Each row is a point. A path goes straight from each point to the next, and from the last back to the first. The post is the endless flat space through its rows: a point in 2 columns, a line in 3, a plane in 4, and so on, so that a path can go around it. How many times does the path go around the post? Going back the other way cancels.
(in the rows, 128 means zero)

Post:
[[141 126  79]
 [122 120 163]]
Path, 11 rows:
[[145 181 165]
 [ 80 155 111]
 [126 166 132]
 [174 160 155]
 [185 117 158]
 [152  87  85]
 [107  89 142]
 [ 72 102  92]
 [141  97  94]
 [169  94  76]
 [153 126 160]]
Times around: 0

Post:
[[148 122 138 120 191 130 106 128]
 [136 140 148 100 149 107 171  81]
 [135 125 145 155 125  93 132 128]
 [128 138 165 133  77 155 140  86]
 [136 132 153 108 106 115  82 101]
 [132 137  95 137  85 135 146  94]
 [134  99  91 107 116  91 117 249]]
Path (14 x 8):
[[108 117 132 128 125 106 140 113]
 [151 109 105 129 134 136 133  93]
 [154 123 131 125 141 122 102 117]
 [151 125 156 174 115 152 110 118]
 [164 144 140 103 120  89 159 108]
 [130 142 171 158 162  78  91 155]
 [ 92 132 139 118 142 102 155 127]
 [112 101 132 147 141 113 142 128]
 [150 101 138 161 112  91 167  90]
 [164 133 120 145 115 106 169 124]
 [166 166 125 128  84 113 130 118]
 [177 130 160 119 121 114 135  94]
 [152 160 133  92 146 118 105 171]
 [120 144 126 189 133 110 118 124]]
Times around: 2

Post, 13 rows:
[[111 115 188 107 112  77 141  88 175  84  97 144 121 139]
 [139 133 137 129 133 170 155 114  60 193 108 179 172 106]
 [112 118 106  88 126  87  84 160 186 105 106 173  82  48]
 [121 146 171 128  96  94 164 164 139 186 126 161 170 144]
 [ 95 152 205 176 106 218 146 189 119 127 181 139 127  89]
 [112 149 138 127 130 210 144 134 147 155 156 197 103 146]
 [122 147 130 126 139  77 205 149 113 127 193 117 114  91]
 [130 157  96 130 196 146 112 169 134 159 114  96 198 172]
 [132 111 128  92 132 146  75 131  82 138  75 123  52 165]
 [110 144  97 117  65  95 172 200 162  61 186  93 151  74]
 [125  97 178  39 138 146  96 112 113 122 162 117  56 108]
 [138 132  86  73 113  53 178  74 208 172 114  60  77  99]
 [124 144 140 176  57 116 149  90  89 193 232  91 110 140]]
Path:
[[ 63 146 128 137 121  48 116 156 135 162 170 112  97 140]
 [103 113 115 128  79 145 165  98 113 133 166 122  84 178]
 [ 79 110 129  86  70 103 158 105 128 125 151  98  94 105]
 [105 153 161 122 153 149 140 123 116 116 130 150 108 140]
 [124 176 150 127 111 110  98 149 117 117 158 173 113  62]
 [139 136 133 146  86 123 146 111 133 131 122 131 108 106]
 [161 108 167 106 135 136 152 139 147 167 149 128  86 149]
 [110 112 139 133 137  77  80 167 125 134 167 121 114 119]
 [ 88 106  85  88 125 100 168 132 143 183 103 128 125 101]
 [ 94 165 126 138 125 142 115 118 123 181 147 147  43 105]
 [123 154 125 111 109  77 151 128 137 130 131 110  96 142]
 [163 177 160  91 139 158 112 158 123 153 135 185  97 105]
 [160 114 131 114 116 184 146 160 115  91 143 175 106 111]
 [117  70 139  93 115 133 142 159 163 132 143 129  63 109]
 [ 80 113 179 115 133 153 153 139 145 109 125 113 127 152]
 [ 75 105 106  87 124 127 144 160 179 121 152  76 136 134]]
Times around: 2

Post, 17 rows:
[[142 176 110 169 151 147 155 131 111 106 118 127 160 203  86 122 224  81]
 [ 82 135 243 121 123  74 101 184 133  91 115 127 183  87 145 146 128 132]
 [111 101 178 138 117 137 146 173 193 167  98 139 103 105 156 121 140 157]
 [134 143 123  70 135 185 152 142 102 171  70 149  96 193 134 164  92 192]
 [128 149 141 136 125 134 119 111 108 147 104 117 148 182 193 100  96 148]
 [106 142 102 139  99 108 137 166 125  88 147  91 101 177 153 131 122 136]
 [142 129 103 113 143 174 115 157 160 108  89 157 145 149 113 122  64 111]
 [143 151 126 132 113 161 112 111 117  69 117 190  39 186 150 142 130 154]
 [152 120  74 129 248 128  68  90  56  81 141  49 106  46  65  53 119 133]
 [113  92  63 120 204 113 101  60 128  48 129  75 134 141 109 126 129 138]
 [141 143 109 123  87 167  98 136 169 124 142 134 151 148 156 155 117 161]
 [136 117 113 134 121 127 112 124 149 176 156 106  83 126 116 148 113  46]
 [170 117 105 107 101 132 156 153 174  75 134 184 158  85 198 146 117 133]
 [166 136 125 179 118 118 127 113 119  33  93 143 160  58 103 178  89 127]
 [111 167 110 107 102  86 132  82 125 129 157 133 139 146 100  99  63 152]
 [ 88  97 233  89 140 209 210  73 141  95  97  92 129 164 119 125  73 188]
 [110 128 107 121  69 123 110 162 151  82  82 120 161 122 151 130 183  85]]
Path:
[[ 92 105 171 174 192 193 107  98 131  69  82  97 127 164 111 154 132  95]
 [150 213 136 130  63 152 157 108 142  96 159 181  77 141 115 163 146 140]
 [113 137 137 128 105 116  76 186 159 101  97 132 103 150 129 179 102 126]
 [134 107 173 149 124  84 129 159 121  94 109 135 111 121 156 146 110  98]
 [127 101 141 159  96 153  81 115 100 117 108 113 137 144 109 196 138 136]
 [117 153 119 112 163 146 160  83  69  65  72 165 139 179  98 116  90 141]
 [128  90 135  92 126 152 147  93  99 115 153 163  79  83 160  67  89 131]
 [156 146 119  91 130 134  95 113  90  99 150 145  91 119 110 115 131 146]
 [147  70 125  85 175 120 155  96 159 102 111 117  91  94 167 106 121  89]
 [140 144 185 137 159  75 187 140 125 104 102 135  74 147 149 149 111 144]
 [130 105 120 114  88 113 126 118 140 114 132  83 130 101 108 160  67 115]
 [ 96 107  97 100 123  61  99 194 101  85 151 103 122 118 136 106 123  72]
 [ 85 122 107 182 111  79 137 135 154  74  60 138 180 144 158 146 139 155]
 [134 188 100 142 116 167 165 138 140 107 144 150 134 136 107 172 164 119]
 [150 116 137 134 147 176 101  49 162 164 116 108 103 132 151 145  86 127]
 [171 131 116 113 147 187 130 113 126  83  73 115 148 140  96 125 122 120]
 [117 123 101  89  99 133 165 161 128 115 112 138 154 216  86 141 115  89]
 [104 122 154 133 151 134 110 137 109  93 111 133 149 192 172 166 126 137]]
Times around: 2

Post (17 x 18):
[[151 153 148 200 107 143 162 125  87  80 159 172 134  53  75 159 150 139]
 [121 130 173 130 152 162  74 146 141  76 156 196 115  50  63 105  96 138]
 [140 129 179 160 145 135  64 156  61 139 118 160 126 139 110  96 149 211]
 [130 133  76 140  72 111 105 125 121 156 160  80 171 104 111  81 151 225]
 [154 106 168  98  63  55 170 125  78 140  82 145 149 129 146 117 113 157]
 [155 136 184 168  62 125 101 140 128  88 106  91 172  73  62 127 117  62]
 [130 137 181  83 122 167  56 117 152 143 161 148 103  75 154 156 153 141]
 [164 134 122  82  79 183 183 128 135 123 149 147 153 116 149 129 155  94]
 [155 126 210 175 159  92 110 134 149 161 140 111 164 117  56  60 168 119]
 [153 130 153  73 110 112  95 180 111 167 144 103 171  29 151  87 141 103]
 [123 140 124 110 183 131  98  93  93  85 153  88 101 165 101 110 196 177]
 [137 157  54 186 110 119 128 131 152  61 129 168  94 124 161 206  97 110]
 [171 154  81 128 119 141 158 182 151 157 120  47 109  96  89 165 136 129]
 [171 147 119 141 167 142 167  96  92 126  61 185 130 112 108 168  98 106]
 [137 127 134  79 122  98 131 121 133 134 158 119 176 144  40 129 186  62]
 [164 136 179 105 134 161 200 147  76 143 100  98 212 129 134 157 111 208]
 [140 117  79 193  83  12  95 158 143 126  70 144 157 106  93  62 216 189]]
Path (16 x 18):
[[111 151 116  95 153 159 126 163 123  98 128 155 152  82 117 141 109  88]
 [134 187  93 150 102 113 143 123 121 173 122 129 143 115 109 112 134 125]
 [135 152 100 117 119 115 117 101 125  85 132 124 135 110 102 130  89 177]
 [175 129 128 112  88 106 138 143 151 126 137 180 221  82  92 119 147 125]
 [154 126 100 162 134  66 104  95 147  78 160 113 152 121  74 174 135 138]
 [170 146 122  86 144 148 112 128 126 113 107  78 173 124 119  95 191  99]
 [143 179 151 119 138  96 134 143 107  79 132 134 113  97 112 146 132 121]
 [112 166 171  91 128 133 153 151 103 125 123 131 122 117 109 170 118 134]
 [124 156 166 148 153 164 127 136  79 109 123 148  91  99  66 164 159 140]
 [134 152 179 126 122 113 106 144 102 123 110 142 198 114 130  71 150 128]
 [158 140 167 106  92 117 151 151 126  91 141 169 137 109  99 114 136 165]
 [159 172 192 144 111 129 103 128 118 100 122 129 135  80 100 104 159 124]
 [117 166 131  84  47 150 154 150  91  87 161 178 138 107 127 105 134 125]
 [ 85 146 141 170 101 108 106 101  99 108 126 148 107 107 113 146 146 134]
 [152 113 171  97 135 169 144 163 140 130 103 169 151 118 158 139  98  99]
 [126 104 176 142 108 136 149 148 147 132 146 128 128  39 119 111 133 137]]
Times around: 0

Post, 17 rows:
[[125 157 111  77 101 123 161 140 170  89 149 157 189 180 190 150 169 147]
 [146  98 129  92  58 101  90  63 124 132 106 149 170 148 124 109 117 124]
 [113 145 194 175 150 192 111 133 120  49 105 142 133 150 186  95 190  70]
 [107 158 127 129 135 159 139  59 147  91 166 115 136  97 145 193 132 120]
 [121 112 112 116 141  85  90 144 113 123 106 106 100 136 157  87  81 155]
 [124 120 203  98 123  72 121 172  82 106 136 118 133 147  90  97 128 136]
 [117 117 197 176 117 125 115 232  83 183 220  92 109 101 109 164 127 135]
 [153 166 171 143 155  83  97 102 122 178 180 197 135 208 108 120 131  89]
 [115 147  78 117  95  81 139  95 111 113  84 103 161 170 199  74 176 142]
 [157 119 201 192 109 146 160 133 125  84 185 135 154 122 120 157 146 175]
 [127 117 104  89 191 113  89 164 100 123 111 103 195 143 137  84 176 181]
 [114  97 129  99 117 107 182 115 156 140 102 113 144 125 113 117 109 127]
 [124 120 145 151  69 133 162 119 101  69  81 144 180 217 125 128 130 112]
 [158 114 109  73  99 160 138  56 104 148 104 148 126 177 129 137 145 142]
 [167 154 162 136  65 108  87 114 166  88 123 126 155 221  86  90 145 140]
 [116 181 135 121 112  95 127 100 148 123  62 137 179 198 223 160 181 130]
 [119 179 141 153 164 114 111 198 110 123 123 149 103  78 144 136 155 123]]
Path:
[[129 141 167 147 183 105 184 122 121  93  74 167 156 173 132 146 161 116]
 [140 153 152  73 168  62 127 143 101  78 114 105 160 131 171 100 137 116]
 [134 145  89 117  88 126 131 128 142 116 101 106 129 153 107 101  74 136]
 [106 141 129 135  91 146  90  89 106 148 126 136 133 145 193 132 164 101]
 [123 153 182 117 107 100 125 146  80 159 166 103 153 167 110 130 137 219]
 [107 132 182  83 153 114 128 103 162 159 126 116 167 202 147  92 143  99]
 [ 88 130 142  72 130 155 170 129 151 103 117 110 159 129 115 188 159 173]
 [132 133  63  84 106 130 130  54 120  97  80 162 147 167 162 106 169 123]
 [ 93 183 104 126 110  52 164 166  78  89 128 148 145 192 177 156 139  96]
 [ 93 135  78 158 133 118 130 123 131  71 139 166 131 123 145 110 139 151]
 [120 132 182 170 114 161 136 153 137 167  69 149 152 152 169 130 161 138]
 [101 132 157 122 177 105 145 100 120  93 180 131 172  94 184 150  89 144]
 [172 134 180 160 155 105 121 110  99 139  91 113 122 157 138 145 135 149]
 [129 181 125 120  94 114 146 139 110 111 142 160 108 179 111 183 131  88]]
Times around: 0

Post, 17 rows:
[[116 134 138 160 124 155 125 118  97 135 180 153 139  99 164 160 115  95]
 [ 83 107 127 102  99  88 104 113 155 130 131 173 107  50 135  27  66 137]
 [ 99 139  87 133 151 219 149 154 109 176 136 133 141 122 147 159  97 133]
 [107 145  98  89 117 132  56 115  92  86  92  84 140 142 106 136 170 178]
 [ 98 103 124 105 159 147 114  94 134 170  86  95 167 144 127 138 162 151]
 [133 118  86 137 148 140  81 126  99 137  44  80 116 127  99 136 175 112]
 [ 80 113 124 155 131 117 135 112 157 113 165 146 132  23  94  74  93 166]
 [136  72 126 112 150 125 100 157  88  94  55  70 145 164 105 124 127 141]
 [112 145  90 130 127 156 181 143 169 134 183 165 131 139 135 135 154  98]
 [136 107  71 120 110 104 107 135 101 115  75 111 203 113 105 112 148 146]
 [135 161 140 141 126 226 143 128 140 159 183 129 152 107 143 111 117  78]
 [123 119 118 151  90  62  96 127 173 167 172 111 110  68 116  55  69 164]
 [ 96 122 146 147  77 133 103 158  98 120  85 118 152 150 101 129 177 151]
 [110 118 106 124 109 128  81 101  99 122  75 118 155 177  40 139 110 142]
 [173 127 144 123 149 231 113 149 147 185 173 179 157 110 138 170 132 117]
 [124 106 116 111  78 146 141  66 113 102  54 106 118 153 115 171 139 174]
 [100  94  88  96  99  82 151 144 104 164 186 128 125  57  85  56 112 137]]
Path, 23 rows:
[[175 122 159 149 144 153 107 128 132 143 160 133 104 122 111 110  85 149]
 [ 78 145 138  69 112 121 117 137 110  86 103 146 117 118  71 123 102 163]
 [171 102 111  98 103 160 123 150  77 184 160  68 177  51 102 124 155 125]
 [ 95 102 107 105 156 151 139 144 112 121 139  19 134  68 141  62 167 157]
 [120 118  49 110 114 137 133 162 111 106 130 171 129 133 118 119 128 136]
 [153 204  90 163 126 130  93  96 159 106  95  82  94  86  61 104 181 145]
 [130 133 104 109  94  90 163 104 153 140  91  83 121 156 123 126 123 122]
 [ 79 165 154 158 148 109 139 119 126 109 134 121 114  86  83 140 159 123]
 [ 87 138  91 160 150 144 216 138  91 140 157 139 124 113 112 131  55 127]
 [137 120  75  83  75 150  91 108  86 149 108 116 156 153  72 102  77 162]
 [ 83  79  73 145 109 137 203 162  87 149 111 103 130 107 129 105 143 105]
 [ 90 107  68 121  78 104 144 150  71 158 154 105 178 126 102 152 109 137]
 [ 61 205 137 157 131 195  98 110  81  78  79 103 135  73 123 153  92 113]
 [114 141  95 129 141 103 112 104  71 138  95 116 118  97  98  66 129 119]
 [ 91 107  86 133 111 128 178  88 113 199 102 131 176 101  64  74  69 123]
 [150 144 101 138  82  88  95  86 149 132 104 118  70 120  90 166 105 112]
 [100 106 120 118  94 149  94 170  99 144 143  93 148  57  93 100 112 145]
 [101  92  31 128 145 151  79 156 127 153  63 117 171 138 130  71  85 125]
 [127 156 132 137  91 183  91  77 132 112 114 134 125 121  96 138 165 204]
 [171 118 152 152 131 115  97 113 130  93 127 164  97  75 102 138 126 120]
 [117 144 120 115 171 133 141 155 149 119 115 116 196 113 139 111 195 167]
 [ 85 118 104 124 228 164  79 111  81 135  80  90 159 146 112 101 120 119]
 [119 117 145 164 124 230 173  93 166 170 136 116 143 147 103  77  97 121]]
Times around: 1

Post, 17 rows:
[[ 67 170 155 164 122  76 148 106 127  93 118  70 158 110 142 175 129 162]
 [118 193 169 131 138 129 177 117  82 114 114 155 135 107 123 125 147 169]
 [123 161 132 164 154 128 145 126 117 141 128 144 122 102 159  78 105 119]
 [167 172 130 183 162 151 150 127 119 120 118  96 130  94 158  87 159 161]
 [ 96 103  62 126 242 181 135 129 130 145 118 145 175 149 107 198  58  98]
 [112 150 169 139 127 111 145 114 152  70 139 154 136 136 149 184  76 135]
 [126 149 162 166 109 130 140 118 171 157 143  97 139 132 117 116 130 132]
 [126 117 147  70 138  79 142 129 155 157 156 144  80 124 117 126 152 116]
 [130 117 110 158 145 105 132 151 156 123  82 156 129  98 100 142 116 127]
 [ 83 150 150 155 116 159 154 131 149  79 161 190 176 126 174 116 152 110]
 [126 134 106  84 114 166 140  74 161  99 118 104 163  70  96 157  41 134]
 [118 114 142 165 144 139  95 106  84 102  96 139 120  96 103  95 117 157]
 [181 142 129 164 122 160  55  84  77 166  81 128 121 117 198  99 133 208]
 [107 165  90  98  98 153 120 165 160 132 176 164 120 145 141  63 138 113]
 [ 80 136 119 122 141 117 149 122 189 118 130 155 118 118 114  84 133 157]
 [123 138  70 124 165 130 132  92 152 112 126 140 168 137  79 136  78  96]
 [143 114 153 117  91 111 133 118 120 114  86 113  80 136 169 100 110 140]]
Path (31 x 18):
[[125 147 142 201 135 141 142 170 111 113 133 127 119  99  89 129  78 157]
 [121 151 105 133 164 129 165 150 166 111 142 145 112 140 140 129 132 125]
 [133 188 128 161 101 135 140 143 196  82 104 126  89  70 143  92  90 175]
 [142 127  74 137 145 110  76 146 141 123  93 142 131 105 109 117 141 106]
 [ 94 167 105  82  97 130 168 143 143 122 143 116 115  93 141  10 121 119]
 [185 104 120 182 130  93  46 136 157 117 156 111 124 115 141 112 222 176]
 [142 129 118 156  81 135 124 120 147 105 103 143 127 126  53 105 116 154]
 [146 154  95 147 137 101 133  86 101 103  99 118 137  70  92 147  66 103]
 [ 31 167  50 111 155 123 118 145 128 102  59  68 117 138  89  88 133 186]
 [118 182 124 133 134 147 134 130 130 115 115 219 114 170 138  76 193 192]
 [138 100 129  90 162 117 175  88 156 126 151 127  86  85 103 147 158 112]
 [140  79 135 131 154  71 164 108 133  79 108 192  98  83 154 102 108 108]
 [113  78 145 166 132  86 113 201 136 141 114 149  85 149 128  62 152 139]
 [111 156 121 132 158 134 159 111 128 145  73 103 166 141 178  91  72 119]
 [ 86 143 154 131  97 185  90 114 174 148 150 152 155 133 112 118 127 142]
 [143 179 154 203  79 185 140  73 144  98 116 108 151  99 103 124 102 159]
 [ 91 146 128 121 105 154 163 125  94 137 134 131 129 145 178 115 102 108]
 [105 166 127 179 122 169 131 161 128 116 135  99 175 106  80 125  24 166]
 [100 173 144 139 140 171 164 136 141  94 150 173 191  99 143 104  51  80]
 [115 108 128  94 159 144 133 108 133 192 151  78  95  92 180  77  48  58]
 [167 165 144 181 142 107 179 103 228 129 151 128 147 130  63 115 150  95]
 [ 88 160 136 186 133 120 173  99 162  94 102 108 153  72  72 132 116 181]
 [135 138  46 192 173 158 196 176 160 157 137  96 150 131 149  99 117  93]
 [101 134  86 156 152 169 161 188 161 117 103 171 172 164 114 107  53  95]
 [166 121 190 183 101 188  42  94 120 111 163 159 183 197 157 169 145 153]
 [ 81 144 131 160 102 151 130  75 161 112 160 170 194 118 206  78 142 199]
 [168  75 166 152  85 153 139  79 133 170 115  97 115 134 110 132  39  88]
 [118 183 142 170 160 132 189 149 121 102 116  93 120  84 148 141 167 170]
 [ 47 152 154 113 154 162 201  79 168  91 164 129 159 169 188  96 137 107]
 [136 149 150  83  98 197 105 147  84 104 130 164 144 132 111 146 117 155]
 [121 105 165 143 121 134 111 134 126 157 132  76 104 149 127  77 163 186]]
Times around: 0

Post:
[[104 142 106  54 108 182  87 102 152 125 146 112 128 150 125 131  88  69]
 [135 166  82 123  70 177 114 101  88 127 168 119 133 154 108 131 112 100]
 [ 62  96 157 128 108 102  94 119 110  87 124 150 145 171 138 203 171 125]
 [129 116 150  97 164  83  99 115 119  80 136 153 120 133 139 160 175 127]
 [140 102 181 111  92 148 184 114 129 160 171 125 117 135 153  75 153 132]
 [101 156  90 119  97 141  91 127 167 144 129  87 125 159  59 147 131  71]
 [ 90 144 165 119 150 123 113 101 148 101 118 173 111 179 129 168 130 158]
 [130 160 127 169 123 145 103 126 155 111 137 124 133 142 125 116 127  31]
 [134  84 130 129 124 123 149 100 134  73  81 183 144 135 110 151 161 153]
 [114 143  92 120 110 208  77 169 129 117 126 105 116 140 133 122 134  99]
 [ 81 115 116 109 119  99 130 121 139  86 108 195 112 124 166 160 119 122]
 [155  99 147 121 102 137 134 117 160 189 156  95 136 117 171 120 103 107]
 [103  79 152 139 153 127 100 116 138  93 159 201 109 131  92 176 142 146]
 [103 116 164 128 118 152 164  83 101 161 140  87 131  92 162 105 119 112]
 [117  97 135 111 110 148 121  97 134 210 150 137 162 106 163 100 170 118]
 [118 156  88  97 124 150 130 163 132 141 153 104 180 150 128 108  84  72]
 [124 111 167 106 148 109 101 133  81 108  82 189 114 157 123 174 131 111]]
Path:
[[173  88 162 134 153 161  58 108 147 121 144 163 115 156  88 198 158  95]
 [ 77 104 141 149  90 180 113 114  91 141 132  47 189 140 113 153 209 127]
 [114 206 114 134 101 176 160 129 142 140 142 172 173 174 134  76  81 132]
 [ 92 105 169  89 131 108  75 112 155 113  83 172 139 146 199 122 162 102]
 [ 92 150 132 119 106 145  64 104 105  77  99 166 128 144 135 154 164  84]
 [165 104 182 144 133 147 151 153 144  80 108 166 136 119 205 131 177 144]
 [136 152 157 139 150 110 170 121  96  99  78 112 130 143 148 128 185  32]
 [144  94 108 170  82  90 176  40 120 156 135 129 130 136 113 141 107 146]
 [ 96 153  80 174  97 114  70 148  97 149  81 123 162 152  59 143 156 104]
 [116 100 122 107 108  83 119 115  98  94  96 116 155 194 170 170 172 154]
 [ 97 137  67 135  95 160 115 101  86 130 169 144 175 127 163 117 208 117]
 [159 133 134 138 142 143 114 135  56 105 162 135 108 119 145 152 142  86]
 [100 113  60 160  98 166 104 127  98 228 135 123 149 139 139 135 153 135]
 [105 147  90 120  80 173 129 136 101 109  87 169 113 152 176  96  92 119]
 [ 67 139 109 135 109 124  75 119  91  78 115 163 141 115 154 162 166  82]
 [119 111 178  69 185 109 120 170 205 117 128 173 120 115 231  74  48  98]
 [ 86 116  91  85 132 168  81 102  94 159 154  92 157 130 113 147 133 138]
 [126  90 130  68 132 142  84 133 136 115 178 119 117 168 144 163 157 101]
 [217 148 113 205  94 148 200 111 189  91 188  70 150 141  65  86 183  95]
 [ 97 142 123  81 162 167 215  96 199 146 160 171 132 162 113 117   9 108]
 [138 114  74  93  97 141 110 101  73 185 139  84 114 145  99 147 143  70]
 [ 84 140 115 126  87 174 166 124 104 103 152 179 101 151 164 154 118 143]
 [129 132  98 208  68 194 149 174  84  77  95 179 114  84 143 125 181 180]
 [134 153 182 126 132 127 125 118  85 127  97 148 115 139 101 174  94 111]
 [102 108 125 157  89 114 216 106 171 147 167 146 168 125 162 122  73  91]
 [110 156  82 133 143  51 139 135 159 145 132 151 113 122 166  99 118  21]
 [122 109 143  98 131 132  78 135  61 106 127 160 118 126 186 139  94  56]
 [ 95 149 134  87 141 122  75 133 168 125 136 143  99 144 120 148 107 107]
 [100 118 121  97 145  97 117 128 169 144  97 116 171  98 151 162  80  69]]
Times around: 1
